Each row is a point. A path goes straight from each point to the next, and from the last back to the first. The post is the endless flat space through its rows: a point in 2 columns, a line in 3, a plane in 4, and so on, so that a path can go around it. Count how often the path circles the post. Going back the other way cancels.
In the rows, zero is written as 128.

Post:
[[138 154 134]
 [ 98 110 110]]
Path (26 x 3):
[[119 111 119]
 [143 102 140]
 [ 99 118 127]
 [ 34  81  86]
 [106 151 104]
 [160 169 114]
 [136 129 126]
 [124 112 140]
 [ 87 137 145]
 [ 96 125 120]
 [135 133 168]
 [151 150 146]
 [ 93 110 120]
 [ 82 145 118]
 [108 163  91]
 [ 88 117  84]
 [130 164 132]
 [108 153  97]
 [122 117  82]
 [176 142 142]
 [161 170 162]
 [ 67  96 116]
 [ 88 132 106]
 [137 170 118]
 [111 104 106]
 [141 122 136]]
Times around: 3

Post:
[[145 139 126 160 147 131]
 [105  93 143 106 145 126]
 [141 115 128 132 120  99]
 [147 153 108 146 138 120]
 [153 160 152  99 153 136]]
Path:
[[202 217 142  81 134 129]
 [116 101 147 160 123 138]
 [117  92 116 159 131 126]
 [168 142  92 174 144 122]
 [166 164 150  87 152  96]
 [131  84 161 179 124  90]
 [154 193 162  88 121 114]
 [ 99 106 128 129 137 160]
 [171 184 101 102 138 136]
 [181 169 132 101 166 117]
 [154 159 145 138 166 128]
 [136 144 147 142 134 103]
 [186 181 164  90 110 110]
 [141  99  98 128 110 129]
 [155 147 128  66 143 123]
 [128 129 137 157 193 145]
 [114 126 124 125 144  89]
 [118 118 106 161 174 111]
 [172 108 131 159 136 113]
 [152 103 127 153 117 130]
 [ 85  80 147 146 133 156]
 [146 193 144 133 149 127]
 [133 128 141 129 161 103]
 [124 128 105 150 180 135]
 [148 119 111 166 141 129]]
Times around: 1

Post (10 x 11):
[[153 158  99 137 121 139 141 114 157 160 125]
 [153 141 113 103 131 138 143 108 138 112 133]
 [ 72 131 129 122 115 122 165 133 103 122 127]
 [118 107 117 140 115 120 149 150  94 133 117]
 [135  98 100 160 172 118 174 178 150 133 139]
 [129 165 122 114 159 168 147 128 120 145 127]
 [136 137 165 105 148 127 115 103 124 132 122]
 [130 149 125 134 132 113  74 138 117 133 133]
 [179 159 138 135 123  95 133 119 148 137 122]
 [162 131 160 159 113 120  96 176 168 101 124]]
Path, 29 rows:
[[184 163 122 137 188 159 176  93 162 161 130]
 [129 121 146 138  83 137 156 147 138 105 135]
 [109 135 176 117 154  96 168 135 131 122 135]
 [119 161  85 114 146 138 105 162 101 148 110]
 [154 158 118 142 108 138 143 148 143 133 100]
 [166 139 174 144 116 149 109 121 145 113  89]
 [147 106 113 145 183 106 140 130 140 125 167]
 [ 93  90 130 168 138 119 159 190 167 132 145]
 [ 30 203 154 105 160 194 142 155 120 192 123]
 [143  97 180 103 199 134 124 108 146 149 109]
 [141 128 111 149 121  87 152 122  77 122 100]
 [ 87 118  49 176 165 112 172 145 158 149 153]
 [157 178 174 110 138 182 123 108 152 119  86]
 [158 131 170 105 209 114 147 134 115 157 108]
 [113 161 137 134 161 123 164 189 152 119 150]
 [156 144 161 100 112 158 128 100 149  97 160]
 [128 137 142 151 155 105 136 129 153 133 136]
 [155 156  90 132 128 142 191 113 188 122 119]
 [162 112 128 152 104 116 105 143 120 156  90]
 [133 123  98 117 107 135 122 139 110 147 124]
 [120 153 140 104 130 135 186  97 162 135 144]
 [113  95 183 148 207 118 112 158  91 146 141]
 [150 127 121 139 118 176 107 108 161 101 120]
 [154 128 108 122 126 187  86 140 108 126  75]
 [116 153  91  80 117 112 143 102 111 140 113]
 [178 128  46 116 149 154 107 116 131 179 168]
 [149 132  93 106 123 143 182 137 175 105 151]
 [134 148 123 145 104  87 177 150 160 136  95]
 [ 76 147 143 131 149 126  98 138  99 135 106]]
Times around: 0

Post:
[[166 124 134 142 176 125 140 107  94 142 118 104  96 140]
 [ 76 104 118 100 114 128 110 161 169 130 124 144 125 142]
 [ 64 134 133 112 174  99 117 148 132  93 105 118 159 135]
 [160 138 134 141 127 121 128 125 132  98 119 143 148  90]
 [140 153 116 147 172 135 151  99 142 136 113 100 117 113]
 [ 68 130  85  96 138 135 136 102 134 132 170 169 119 156]
 [134 146 163 139 121 131 148 142 116 147 132 124 138 127]
 [100 134 118 106  95 139 167 102 148 113 163 146  88 157]
 [165 148  98 147 102 133 153 153 121 125 139  84 146  99]
 [136 125 123 122 128 175 134 100 112 131 106  91 107 106]
 [151 143 132  91 163 152 125 138 119 137 100  91 103 122]
 [134 149 158 150 145 148 122 162 121 121 149  99 127 109]
 [119 131  93 121 114 119 179  76 116 149 165 152  69 104]]
Path, 29 rows:
[[138 115 111 103 129 158 160  67  82 139 133 106  94 109]
 [134  98 130 154 160 143 137  96 144 112 107 111  85 151]
 [169 135 107 140 186  90 161  68 107 144 110 162  83 149]
 [137 162 111 182 103 110 166 130  83 127 174  89 102 119]
 [131 156 155 158 148 132 144 129  78 167 117 101  85 136]
 [131 184 135 175 168 122 145  92 141 173 135 125 103 104]
 [128 142 139 104 135 100 140 148 100 116 146  95 110 109]
 [143 115  77  91 104 152 136 114 117  83 148 109 136  71]
 [140 103 135 145 137  96 170 116  58 195 120 141 122 128]
 [107 137 167  87 118 108 160 141 120 126 135 155 130 129]
 [159 103 113 131 151  68 147  88 105 139 131 165 106 108]
 [ 91 116 135 136 139 111 141  91 180 108 116 152 126 116]
 [ 92 140 114 102 167 154 163 135 186 128  98 106 129 134]
 [169 159  98 119  91 196 145 175 111  83 139  79 134  93]
 [152 200  99 147 131 116 147 150 117 163 160 120 120 104]
 [140 131 141 153 110 113 125 152 168 130 123 114 108 107]
 [121 120 174 126 147 168 116 121 113 136 181 123 118 139]
 [174 118 132 118 129 133 154 117 118  95 121 131 111  96]
 [187 117 187 101 117 190 122 186  75 182 124  77  50 123]
 [ 92 145 107 147 151 135  94 154 133 112 139 143 140 131]
 [ 50 152 114 129 147 145 102 154 161  92 113 117 126 138]
 [ 99 165 150 143 140 154 178 104 126  94 135 127  91 149]
 [130 157 132 116 147 109 189 110 127 122 166 154 126 139]
 [134 143 169 186 170 151 158 167  77 151 141  76  98 132]
 [110 143 138  68 101 162 123 172 124 141 114 104  90 161]
 [ 54 156 138 106 142 143 100 142 188 144 129 118 105 165]
 [153 107  73 160 182 128 106  94 100 145 142  83 157 154]
 [ 87 121  95  98 115  88 175 109 139  67 176 177 126 106]
 [115 122  59 113 133 127 159  79 117 121 146 155 147 122]]
Times around: 3
